Rows are points. Before rounding, the points of a table are all equally far from one centre. They may lie mostly on one side of it. Write the centre, to within rounding.
(in the rows, 128 means zero)

Points (5 x 2)
[[119  76]
 [152 133]
 [162 118]
 [ 99 121]
 [112  79]]
Centre: [130 108]

Points (14 x 9)
[[105 147 137 163  98 104  77 171 125]
 [119 159  95 157 148  92 120 143 136]
 [ 98 135  92 103 112 104 104 143 148]
 [118 117 112 129 135  93 144 122 107]
 [101 157 110 119 115  97 111 104 122]
 [111 152  98 127  72 122 156 169 109]
 [ 77 150  95 151 133 111 103  89 152]
 [101 151 123 137 125 118  67 135 117]
 [ 96 139  56 157  94 142  90 121 122]
 [ 93 142  89 158 140 118  95 137  99]
 [109 154 114 141 158 160 151 114  96]
 [ 98 161  86 115  94 119 137 132 104]
 [ 77 184 120 194 111 150  99 124 113]
 [122 145 121 121 120 211  99 157 149]]
Centre: [110 130 123 160 103 150 130 133 146]

Points (27 x 20)
[[ 93 152 159 131 100  88 107 155 140 124 138 133 174 135 112  99 138 101
  146 155]
 [111 107 133  76 134  98 153 121 171 178 115 136 163  89  78 110 133 116
  149 147]
 [124 159 153  99  76  93 140 174 107 157 131  97 154 127 115  87 138 100
  126 161]
 [112 114  99 106 112  99 114 125 159 170 107 120 183  98 114 142 120 106
  129 141]
 [101 124 121  87  85  76 122 138 141 133 162 129 136 107 119 143 184 108
  155 136]
 [110 127 141 125 126  98 146 154 148 127 170 151 172 138 127  85 145 106
  144 147]
 [131 100 143 111  92 133 152 154 135 169 105 111 182 154 118 144 135 104
  155 156]
 [153 119 154  93 122 106 136 163 146 110 166 146 135 156 110 141 149 115
  118 140]
 [109 124 171  99  85  61 124 170 140 152 129 123 146 126 130  95 161 116
  169 149]
 [ 99 118 104  85 129  87 129 164 168 172 133 141 155 125  97 130 156 100
  122 173]
 [138  97 135  90  68  95 163 129 152 172 141 117 159 107 144 118 160  81
  140 139]
 [ 97 115 135  75 101  82 145 179 134 169 157 127 141 145  86 111 121  88
  158 158]
 [124 108 162 102 126 104 123 165 184 164 146 127 147 125  99 114 112  72
  115 145]
 [104 160 148  67 116  90 144 172 123 157 112 125 137 143 144 151 166 102
  151 148]
 [120 169 140  91  83  93 156 152 152 153 152 132 191 110 119 126  97 123
  146 157]
 [131 130 102  93 140 124 146 120 124 120 152 145 147 140  96  99 137 116
  154 168]
 [108 137 143  98 125  83 167 156 165 178 122 132 165 150  89 108 154  73
  135 154]
 [115 104 146  75 105  96 114 102 191 136 144 135 130 124 101 103 113 102
  134 172]
 [154 118 144 114  48  80 158 128 141 161 119 144 163 104  94 127 125  92
  136 153]
 [113 149 144 116 120  97  99 117 142 160 128 140 183 146 107 104 143  82
  135 172]
 [143 116 148  96 113 105 160 117 108 154 182 147 150 122 113 123 164 118
  117 190]
 [115 165 150 130  98  77 147 159 139 163 164 132 164 129 103 157 115  94
  167 175]
 [118 109 119  95 135 101 108 126 163 150 140 119 174 151 119  98 101 113
  147 150]
 [101  92 140  99  93  47 174 128 127 179 135 128 127 143 118 104 130 110
  124 172]
 [126 130 142 119  90 103 153 139 163 178 120 115 164 136 137  89 117  88
  144 197]
 [118 125 132 103  83  57 139 181 136 180 136 130 138 124  81 111 127 104
  161 165]
 [104 131 122 110  90 112 180 126 137 165 118 109 147 165  87 121 130 127
  146 197]]
Centre: [121 132 146 104 109  99 145 131 139 154 132 125 135 123 115 129 131 114
 136 153]

Points (30 x 24)
[[131 110 113 123 119 130  97 158 113 141 135 131 154 140 115 145  83  86
  121 172 116 141  75  87]
 [127 155 113 150 132 132  89 121 111 157 115 131 185  90  92 107  84 118
  196 139  89 108 128 110]
 [107 121  99 103  92  99 126 161  73 113 112  79 116 109 124  95  88 166
  158 142 107 166 139 127]
 [142 111 148 121 107 114 108 114 138 172 104 118 123 132 114 139  44  94
  156 174 125 151 131 150]
 [129 121  87 137 109 118  93 156  70 164  82 144 120 100  89 130 121 109
  169 163  91 111 128 101]
 [132  99  81 149  91 127 150 130 124 140 107 146 125 109 102 128  95 139
  191 170 120 155 112 115]
 [144 137 124 177  99  93  87 144 108 151  87 103 114 125  97 123  58 163
  145 178  77 150 140  90]
 [100 111  94 116 125 125  75 132  64 173 123 154 153 114 107 123  77 110
  169 176  98 145  95 114]
 [122  88 150 152  90 116 123 134  80 113 138 116 114  94 101 114 121 118
  163 167 129 175 108 126]
 [151 156 110 141 123 113 136 169  70 133 138 103 138 115 107 103  79  92
  186 170 104 155 130 120]
 [149 130 108 152  97 120 105 127  97 160 136 146 100 124 135  97  96 125
  176 158  69 140 165 132]
 [ 99 110 114 135  98 103 139 107 119 130 133 148 166 101 119 148  92 139
  173 199 102 124 154 139]
 [159 114  95 126 114 128  89 158 113 131 117 150 121 125 119 106  93  94
  161 178 114 176 126 122]
 [148  88 150 150 129 114 133 144 129 115  98  97 159 164 115 129  70 106
  165 144 121 101 124 121]
 [143 123 126 151 153 140 126 148 104 127 130 137 159 116 143 116 102 101
  152 186 100 179 117 137]
 [170 142 103 148  92 116 108 163 104 152 137 142 116 127 133 115  80 129
  134 154  98 158 124 175]
 [110 121 107 149 111  79 117 129 100 157 132 125 143 108 144  91  59  99
  158 187  97 153 114 107]
 [158 124 106 122 109 135 103 115 129 190 128 134 126 104 123 129 111  95
  138 145 110 126 102 151]
 [152 126 103 176  77 109  80 182  85 141 109 101 131 115 134 158  83 115
  152 134  90 164 123 100]
 [119 118 116 116 118 144  87 139  82 170 101 151 128 115 145 138  73 103
  174 160 106 161 104 162]
 [111 119 131 149 125 153 116 129  58 129  96 150 112 115  97  98  93 171
  150 165  99 142 134  85]
 [132 125  86 118 107 110 101 137 117 178  83 129 119 135  73 154  78 159
  147 183 130 152 104 129]
 [121 105 113 156 111 143 109 134 105 144 127 158 161 151  99 105 110 139
  188 192 103 139 127 139]
 [145 126  94 162 134 104  92 150  94 119 126 135 167 130 133 138  80  95
  152 188  81 163 105 119]
 [118 112 127 140 108 135 141 163  74 148  97 117 128 135 126 148  75 116
  174 203 137 129 116 101]
 [113  71  92 157 118 141 113 127 128 151 134 105 165 138 123 120  96  99
  163 156  94 153 101 130]
 [119 116 144 133 112  86 120 141 103 179 110 108 118 150 107 139  77  84
  150 182 123 171  94 109]
 [142 133 122 167 124 104  74 163 102 134 172 129 114 136 138 102 104 109
  132 161  91 129 121 123]
 [159 126 110 167 112 111  72  84  60 123 126 118 140 128 105 117 116 143
  172 160 118 158 141 136]
 [164 128 119 116 125 133  85 131  64 128 172  91 133 134  90 125  68 158
  115 161 101 132 113 116]]
Centre: [123 124 127 135 120 111 108 136  99 143 121 117 141 122 111 138  91 138
 149 139 109 139 131 119]

Points (28 x 24)
[[152 132  97  92 112 114 107  97 107 140 113  70 134 128 148 100  80 154
  117  50 122 116 153 172]
 [133 157 101  60 105 130 124 115 103 173  98  92 126 158 132  84  91 136
  112  76 106 107 162 149]
 [122 144 127 118 130 110 135 109 102 153  95  71 130 166 116  98 109 131
  136  96  96  85  81 162]
 [ 91 130 108 100 148 114 125  91 109 165 112 102 139 117 165  69 106 155
  137 106 143 106 142 167]
 [125 119 110 112 140 123 133  80 112 153 117 119 118 126 149  56 131 126
  151  78 136  91 148 161]
 [143 141 130 115 150 109 138 106 101 173 112 101 136 134 146  76  65 131
  118  94  99 113 152 189]
 [ 88 115 123 116 113 131 128  75 101 167  95 116 124 146 147  81 139 147
  131  81  95  94 142 159]
 [115 155  71 106 121 103 136  95 113 141 125  84 111 142 147  89 117 133
   89  90 136 128 185 158]
 [162 122 115 118 142 111 161 120 117 128 102  96 126 136  99  91 119 154
  118  81 128 116 177 188]
 [134 136 104 124 126  68 141  81  88 160 117  86 136 110 116  88 110 154
  124 126 118 123 135 161]
 [128 121 125 102 135  98 127  91  71 158 116 110 118 131 148  74 132 155
  132 109  84 120 136 176]
 [119 134 135  84 139 110 119  96 103 154  93 121 135 125 168  76 102 134
  107  89  79  96 157 150]
 [114 132 119  82 116  90 115 123 116 149 129 117 139 106 163 126 119 147
  109 138 103  74 169 162]
 [109 122 127 115 130  63 151 101 112 170  64 116 134 117 132  94 126 138
  100 100 140 116 122 161]
 [127 154 144 109 116  99 130  64 131 155  96 114 115 122 154 102  93 129
  135  95 108 141 123 159]
 [128 117  86 100 114 111 132  90  89 173  97  85 117 137 123  60 106 151
  126  70 126 117 160 161]
 [141 123 106  92  91 147 142 105  97 139  95  98 118 125 117  75  97 172
  106  92 114 114 129 196]
 [142 123  95 100 105 128 136  71 108 157 117  84 142 149 179 104 111 162
   95 122 124 102 136 180]
 [110 116 123  59 117 105 156 104  92 148 101 118 118 143 148 107 122 148
  133  76 121 111 132 181]
 [119 157 120  82 114 118 139  84 118 139  84 110 134 127 111  76 108 108
  118 142 112 100 135 159]
 [131 135 130  85 157 120 111 123 104 132 115 118 141 104 142  61 129 125
  124 109 121  80 120 174]
 [128 177 115 119 108 116 138 128 115 152  99 113 103 156 132  70 100 152
  125  72  84 105 143 158]
 [110 114 128  87 103 102 163 108  87 146  77 105 123 116 133  55 106 144
  110 101 137 103 133 153]
 [ 99 148 108  70 121 108 130  96 110 142  99 110 123 150 148  89 106 169
  136 122  98 104 140 174]
 [123  90 133 122 108 103 131 120 112 119 112  79 149 148 128  87  77 165
  117  77 105 109 174 183]
 [122 123 121  77 135  87 135 104  98 157 106 108 165 171 136  87  91 143
   99 105 140 139 143 186]
 [ 99 116  93  73 145 121 131 102 103 135  79 116 154 122 140 105 101 118
  112  97 128  88 135 158]
 [120 122 104 104 114  92 136  83 108 147 134 113 128 100 156  60 114 150
  132 106 118 116 143 183]]
Centre: [130 118 123 116 115 114 116 123 121 148 116 103 121 142 131 104 113 134
 106 105 127 111 136 151]

Points (31 x 24)
[[126 120 178 143 164 119 134  73 127 110 133 134 162 122 117 112 101 129
  101  98 154 103 123  83]
 [117 129 156 122 120 149 118 100 127 131 156 128 138 165 128 121  95 148
   85 118 176 126 148  88]
 [116 144 123 134 116 145 156  97  62 146 151  88 133 117 157 103 147 141
   69 144 175  78 125 105]
 [109 124 143 113 124 111 170  86 115  94 112 117 133 137 146  82 130 174
  106 108 165 117 150 143]
 [162 164 124 117 116  94 127 101 132 133 180 103 141 105 158 120 128 112
  105 122 136 104 133  57]
 [156 160 187 134 161 136 151  75 135 100 141 100 152 107 117 127 106 153
   99  78 153 124 142 115]
 [120 139 160 122 147  92 122  57 105 110 132 132 128 114 118 115  96 151
  106 113 160  83 153  78]
 [158 125 135 122 102 138 151  95 120 119 157 105 127 141 125 138 127 101
  132 132 194 110 178  95]
 [144 184 153 125 127 111 110  98 110 133 155 134 143 123 159 121  94 111
   58 124 133  95 122  98]
 [137 185 160 138  98 114 174  87 143 147 125 128 156 149 136 137 124 107
   65 148 155  82 123 125]
 [130 126 141 107  92  89 143 133 144 128 136 118 158 105 137 122 104 108
   95 124 163  74 143  79]
 [183 143 192  99 143 113 153  97 114 163 144 114 138  95 100 112 117 106
   80 119 155  76 139 103]
 [112 129 169 103 149 144 139  99 163 150 141  87 131 129 131 173 149 136
   93 115 171 128 123 105]
 [185 119 151 137 152 111 146 109 101 140 112 109 123 139 127  88  77 153
   90 122 144 118 147  88]
 [128 189 138 103 157 115 127 112 106 140 133  76 142 157 127 141 135 118
   75 147 138  51 163  85]
 [134 116 180 105 130 103 105 106 102 122 176 123 106 110 150 116 154 152
  123  95 144  65 134 118]
 [173 104 157 119  97 110 153  74 132 152 165 119 118 130 125 108 138 171
   63  93 149  96 157 111]
 [143 150 163 117 104 146 171  59  81 152 144 145 124 144 108 127 105 159
  121 112 171  82 154 109]
 [115 141 174 100 154 132 121 109 109 148 141 107 119 107 101 121 128 154
  139 115 196  71 132 138]
 [150 123 146 121 149 125 134  70 122 117 149  98 155  96  95 125 131 127
   60 123 175 115 179 124]
 [149 114 154 135 116 153 161  64 114 112 113 132 163 117 121 122 120 148
   73 140 150  73 134  96]
 [ 82 157 174 108 107 131 146 100 130 150 131 133 127 132 114 128 125 144
   90 158 147  68 127  84]
 [121 137 133 142 120 127 131  72 142 160  97  84 130 137 151 160 109 109
   86  83 172  84 156 121]
 [136 143 151 137 145 117 155  64 133 176 172 124 123 139 120 101 103 135
   77 108 167  66 148 114]
 [121 173 162 116 103 134 127 107 109 148 123 117  92 125 156 118 102 139
  109 144 178  96 136  76]
 [136 155 166 115 115 102 157 103 128 165 163 113 158 160 116 123 141  95
   88 142 172  68 113 102]
 [133 165 136 113 120 159 157 102  99 133 164 108 117 127 115 114 127 178
  115 106 171  65 144  58]
 [118 165 158  91 142 126 125 129 126 167 128  88 116 135 122  78 127 132
   81  98 177  95 170  79]
 [130 124 141 126 136 111 138  62  90 134 126  98 109 146 116 145 119 135
  123 164 173 105 114  99]
 [157  92 154 114 130 103 134 119 106 136 152 118 117 106 132 134  99 139
   98  97 178 105 128  71]
 [112 142 205 123 142 125 110  88  75 165 131  92 127 131 132  93 133 135
  112  99 136  84 143  74]]
Centre: [138 151 141 135 131 118 146 115 108 146 126 115 136 125 123 131 148 140
 105 108 135 102 148 115]

Points (30 x 24)
[[125  82 141 138 112  94 107 178 106 198 145 151 154 121 165 145 146 134
  121 177 139 163 142 135]
 [127  97 148 168 125  95 130 176 106 159 128 134 132 136 137 102 131 131
  122 168 148 160 168 149]
 [128  86 149 160 123 116 110 202 120 139 108 159 124 145 135  99 159 133
  117 136 138 143 111 133]
 [143 100 146 141 121  92 143 192  89 171 109 161 143  86 145 134 120 169
  146 189 155 124 135 121]
 [118 112 130 121 133 101 135 198  84 139 101 147 142 110 148 108 160 171
  118 172 136 143 127 135]
 [130  93 125 156 127  95 127 191  79 170 107 135 140 115 140 122 164 151
  111 169 159 127 154 125]
 [146  96 148 146 135 101 133 188 113 144  99 139 139 119 108 131 136 141
  101 194 164 152 148 166]
 [136 104 140 123 108  94 106 176 111 163 164 135 135  93 144 113 153 124
  109 185 172 148 127 134]
 [131  92 136 139 126 118 147 197  65 136  96 147 157 111 147  97 149 137
  139 145 157 134 146 137]
 [127  75 126 145 125  78 158 185  91 162 104 159 125  86 119 102 125 143
  131 169 140 142 149 136]
 [ 96 104 144 114 131 111 117 170  87 153  91 150 152 132  98 125 143 169
   99 181 158 164 128 138]
 [103  87 145 146 102  92 145 169 108 169 112 155 119 112 144 101 157 138
  134 182 126 135 134 134]
 [113  94 128 140 106 108 106 179 110 157 104 160 160 106 169 106 176 158
   98 161 193 150 146 131]
 [116  89 153 123 145 100 129 184  89 153 136 150 102  91 135 119 138 147
  136 165 140 124 144 121]
 [118 114 136 150 137  79 134 168  99 164 125 152 125  82 124 123 148 164
  106 181 191 136 140 149]
 [145 119 154 142 123 102 118 192 135 143  95 144 106 109 141 131 144 157
  100 157 139 135 152 141]
 [131 120 122 128 109  99 102 199  88 188 112 146 128  95 112 115 121 158
  126 157 164 155 136 123]
 [139 106 127 127 136  89 129 185  76 155 120 146 132  92 123 110 138 140
  103 165 186 123 154 123]
 [139  70 139 130 129 124 131 197  99 173 129 168 119  82 138 115 156 126
  139 166 127 152 155 122]
 [101  85 142 138 111  97 130 201 109 152 130 162 154 122 136 118 163 176
  158 160 152 121 140 124]
 [123  96 122 116 117 109 125 166  97 161 111 157 114  98 157 104 141 176
  140 176 111 147 159 134]
 [137  93 160 146 127 103 136 187 105 164 118 153 149  90 139 106 137 175
  138 188 134 145 167 130]
 [118 101 109 177 138 120 139 168  86 172  98 137 131  95 140 163 104 144
  115 159 168 158 145  95]
 [114 102 143 153 130 103 140 206  94 145 123 158 157 123 123 131 140 121
  119 187 140 135 150 128]
 [142 124 136 120 144 101 101 191 114 187 128 147 150  82 139 142 152 127
  141 174 166 165 138 115]
 [107 102 136 147 138 100 131 203 119 171 117 166 113  94 109 139 128 158
  132 166 171 162 155 127]
 [171  97 142 141 124  96 113 182 104 127  98 174 120 107 136 115 151 180
  126 144 120 141 159 112]
 [133 103 133 120 118 115 139 199 112 167  97 197 145  83 125 121 140 151
   94 185 152 141 155 122]
 [147  98 150 117 141 112 132 171  96 162 128 162 130  95 107  98 144 125
  102 151 180 121 171 123]
 [136  93 131 127 118  93 115 185  96 174 126 131 144 117 133  91 136 167
  128 176 161 136 155 151]]
Centre: [134  94 123 139 122 124 122 137 121 145 120 163 157 101 126 135 133 147
 127 142 151 146 125 131]

Points (28 x 24)
[[112 130  79 125 107 125 137 129 155 100 185 139  94 111 172 123 155 133
  146 148 126 171 150  86]
 [129 155  64 120 108 101 101 144 148  87 123 143  75  93 189 138 127 102
  133 144 116 138 143 117]
 [104 138  81 115 132 131 120 141 109 119 127 107  83 102 183 139 110 156
  124 170 115 180 112  78]
 [132 134 119  95 118 115 125 141 155 158 143  96  95 119 187 111 110 117
  122 170 117 143 128 116]
 [ 97  95  99 141 115 110 113 140 154 123 148 109  61  98 183 113 111  92
  109 151 135 168 128 102]
 [125  94  88 130 100 145 129 148 155 144 136 148  52 104 192 135 141  94
  128 122 130 171 158 120]
 [128 133  85 118 106  69 135 146 163 141 139 113  80 123 175 123  90 138
  179 129 135 108 132 114]
 [131 126  92 128 146 121 137 166 145 138 136 129  66 133 194 140 140  96
  133 143 131 160 165  61]
 [113 153  94 117 126 120 115 149 139 136 184 162  67  92 177 131 127 146
  119 130 102 180 131 117]
 [114  97  83 100 111 106 126 140 161 123 150 146  57 119 148  87  93 129
  134 129 103 132 136 120]
 [123  83  94 127 121 131 138 107 151 146 148 141  75 102 185 121 133 113
  124 132 125 148 130  62]
 [115 147  77 129 145 129 171 151 127 145 134 104  95 104 167 108 131 164
  115 172 123 153 114  87]
 [136 134  80 114  95  85 134 131 154 105 148 119  92 125 152 106 109 155
  152 141 132 154 130 145]
 [106 131 110  94 124  82 129 139 139 140 117 114  52 113 187 123 119 123
  122 153  96 126 135 112]
 [ 87 140  49 117 124 102 138 174 156 129 154 149  80 102 174 145 103 121
  129 142  89 170 108 104]
 [124 144  86 115  99 120 105 162 148 147 139 151  70  98 196 146 127 126
  181 126 126 175 155 122]
 [121 122 106 132 110 143 146 131 178 107 171 152  79 102 143 122 133 113
  140 145  67 173 124 112]
 [ 99 121  89  92 135 114 138 130 121 140  92 134  55 113 172 125 126 129
  133 161 100 150 143  93]
 [106 130  93 128 123  76 117 112 157 131 151 130 107 108 191 121 131 120
  149 156 123 153 130  90]
 [113  96  68 110 125 108 118 129 166 128  96  77  78 105 174 125 147 139
  146 131 107 129 111  82]
 [131 113  79 120  94 105 137 131 145 128 154 117  68 109 125  94 115  79
  155 152 112 140 126 114]
 [111 127  94 116 144 109 135 152 132 107 115 121  51 116 154 161  97 120
   99 160 108 180 139  95]
 [127 110  75 135 143 104 141 106 175  89 139 123  70 121 154 116 122 138
  112 137  99 141 126  90]
 [112 143  74 149 112 130  87 127 126 105 128 152 115 100 178 113 132 121
  170 128 155 114 116 155]
 [104 146  74 117 100  99 140 102 133 131 106 139  67 137 152 164 136 137
  105 132 128 171 137  85]
 [121 131  87 119  92 130 151 165 175 128 130 109  74  85 179 120 122 106
  114 177 122 150 117  99]
 [ 83 124  60 131 105 116 102 139 157 109 114 144  68  73 165 134 159 130
  111 131 124 143 136  70]
 [100  69  90 172 136  78 153 150 129 134 117 123 101 123 157 132 121 118
  141 144 123 156 119  78]]
Centre: [105 135 106 140 120 138 131 156 137 128 128 121  96 116 143 142 124 125
 140 107 122 132 122 108]

Points (30 x 24)
[[143 116  97 107 145 125 161  88 107 120  77 145 101 136  72 122 151 122
  174 140 110 107 158 137]
 [140 127 135 111 129  86 134  67 115 118  54 169 103 101 120 129 163 137
  158 122 126 118 133 127]
 [122 122 127 109 139  76 163  81 120 132  71 159 138 114 112  93 173 129
  146 132 102 135 141 136]
 [167 123 123 102 170 116 175  83 109 100  55 188 123 118 114 119 154 141
  167 155 134 121 139 144]
 [126 103 111  81 130 106 149  94 125  89  87 169 127 128  98 142 177 136
  170 134 106 120 152 128]
 [122 108 111  91 160 109 132  86 104 104  84 154  97  95  94 127 151  97
  140 168 131 122 139 150]
 [133 131  98 118 127  92 149  81 131 123  65 158  92 134 100 136 139 124
  192 140 122 137 159 125]
 [137 109 130  93 128  98 146 110 135 139  90 193 102 113  92 129 146 141
  155 154 125  91 138 136]
 [128 110 134  81 139  95 156  88 109 106  71 177 110 126 111 170 142 117
  186 147 102 126 138 135]
 [122 126 114  92 148 121 151  96 114 121  63 189 134 125 106 118 157 122
  173 163 106 104 142 153]
 [124 108 104  87 124 100 149  82 130 120  70 190 115 105 125 148 134 143
  180 142 121 120 138 144]
 [141 104 102  81 150 112 138  84 110  76  71 180 118 123 105 124 140 129
  157 117 109 123 152 124]
 [141 116 143 113 131 113 154  94 107 109  61 199 128 127 103 110 149 123
  159 135 122 111 171 127]
 [136 113 126  90 139  94 141  85 120  89  50 173 114 132 100 125 153 132
  169 153 122 125 149 143]
 [138 122 114  84 125 112 117 109  94 116  62 146  98 120 124 120 150 135
  134 162 117 105 142 128]
 [139 141 131  91 139  80 145  92 132 120  86 193 117 115 110 135 183 128
  170 137 100 116 126 124]
 [132 117 122  82 142 110 166 100  99 114  54 175 112 122 121 124 186 133
  171 146 112 131 129 137]
 [147 133 130  83 165 102 147 107 106 113  56 184 135 105  92 142 169 136
  150 166 132 131 133 118]
 [153 110 114 105 115 118 139  94 120  87  69 154 109 140 120 133 159 133
  132 165 132 107 151 123]
 [140 126 102  74 154 100 158  76  90 126  69 153  98 133 113 106 162 109
  143 144 120 126 109 110]
 [151 133 142  89 141  73 145  99 127 106  95 177 103 134  97 134 177 130
  166 124 102 126 119 104]
 [139  99 124  84 124 117 133  82 116 117  69 180 119 120 121 126 162 126
  162 147 114 106 124 160]
 [157 135 109  77 159  94 155  86 125 100  52 159 114 105 115 113 143 118
  167 155 108 130 145 125]
 [128 140 119  66 132  95 124  93 125 121  86 161  94 132 146 141 147 132
  162 158 110 105 137 118]
 [147 154 118  81 124 118 135  90  93  98  54 159 118 129  99 148 154 146
  166 145 123 141 159 127]
 [157 141 122  77 137  90 149  81 111  87  60 164  91 122 112 122 145 115
  151 137 137 138 165 131]
 [146 115 105 108 120 119 143  74 111 115  46 179 106 115 127 111 134 109
  161 128 123 119 146 135]
 [130 111 120 100 149 124 153  84 103 105  63 189  98 114 106 107 155 102
  143 156 121 113 139 131]
 [140 118 147  78 141  93 171  84 147 108  68 160 114 139  91 114 162 122
  158 141 143 119 147 115]
 [160 116 110 103 146 103 134  85  84 119  74 156 101  93 133 117 175 121
  146 121 140 106 123 121]]
Centre: [137 137 127 109 146 117 154 109 114 118 107 152 126 126 120 130 132 125
 152 130 137 138 126 132]

Points (28 x 24)
[[136 150 148 169 156 161 134 158 134 117 134 151 105 142  90 100 137  65
  113 155 143 117 128 108]
 [141 104 168 114 175 154 140 173 145  83 119 145  75 162 155  91 146  85
   85 107 127 137 151 112]
 [157  92 134 135 166 168 133 130 120  99 111 135  76 166  99 108 126  65
   92 135 114 109 169 112]
 [173 114 160 133 147 178 151 134 114 124 131 140  80 137 138 120 131  76
  131 117 105 115 163  89]
 [163 132 146 153 161 157 155 131 147 108 130 130  80 151 115 103 148  68
  112 145 120 108 162  98]
 [173 129 136 143 153 145 151 120 129 134 147 150  54 150 116 104 136  93
  129 129 131 109 175  97]
 [158  98 143 138 172 152 121 144 140 128 123 144  85 120 127 104 104  83
  118 136 104 100 156  98]
 [183 117 141 142 138 142 147 144 125 105 120 139  63 141 121 102 122  76
   99 165 135 114 116 147]
 [159  93 137 135 161 176 130 150 117 119 120 148  58 135 106 111 111  67
   96 122 127 115 168 125]
 [168 122 142 179 174 176 131 149 128 101 110 136  66 145 126 105 134  94
  120 142 131 103 160 101]
 [144 138 136 142 154 165 129 149 122 128 129 137 112 186  90 104 145  82
  110 166 144  80 131 104]
 [159 125 153 137 176 186 137 144 120 118 142 119  80 174  86 106 150  81
   89 115 129  93 114  84]
 [163 126 112 128 152 132 154 146 146 138 125 157  66 158 118 104 113  61
  110 125  92 103 138 109]
 [155 131 166 119 160 177 141 106  83 105 109 159  91 157 122 115 148  82
   76 155 128 106 146 132]
 [125 130 144 159 157 155 165 157 120  98 131 167  74 156  94 106 123 100
   89 145 111 100 185  99]
 [176 129 156 125 137 174 143 150 105 114 118 176  87 156  83 110 153  89
  134 140 116 126 160  97]
 [170 128 137 158 147 172 151 150  97 102 120 165  87 156 106  91  98  67
  115 138 120 121 148 100]
 [139 133 122 158 144 166 153 145 120 116 143 167 118 144  92 120 139  63
  121 131 152 114 154  97]
 [135 109 127 136 148 162 130 153 134 131 123 135  67 114 118 107 158  69
  110 153 109 108 149 103]
 [145 110 150 138 142 168 130 151 113  97 117 148  80 142 106  91 156  66
  109 144  96 114 162 115]
 [138 107 125 163 143 156 133 144 150 129 104 154  84 139  99  88 119  87
  130 132 129 108 153 110]
 [155 149 127 138 181 166 156 155 143 109 151 145  50 147  98 130 127  91
  105 171 134 103 150 125]
 [180 118  94 154 170 164 147 165 139 109 134 145 106 163 113  85 134  86
  117 149 135 102 137 110]
 [160 120 132 131 175 188 159 161 129 113 122 140  62 154 134 121 130  70
  148 153 112 126 137 112]
 [158 137 118 144 169 193 162 164 134 138 147 155  82 152 109  86 132  97
  138 148 151 128 129 105]
 [165 126 155 161 153 173 142 134 147 134 117 157  89 170 109 105 112  87
  110 138  95 113 143  99]
 [164 126 115 130 176 164 138 143 140 138 139 129  88 151 104  85 117  75
   84 104 102 106 154  93]
 [144 131 152 142 138 168 149 156 133 111  94 126  88 146 107  91 137  52
  112 135 146 124 143 114]]
Centre: [139 137 127 121 158 148 139 152 109 111 123 142  92 153 122 124 131 123
 102 120 127 125 127 116]
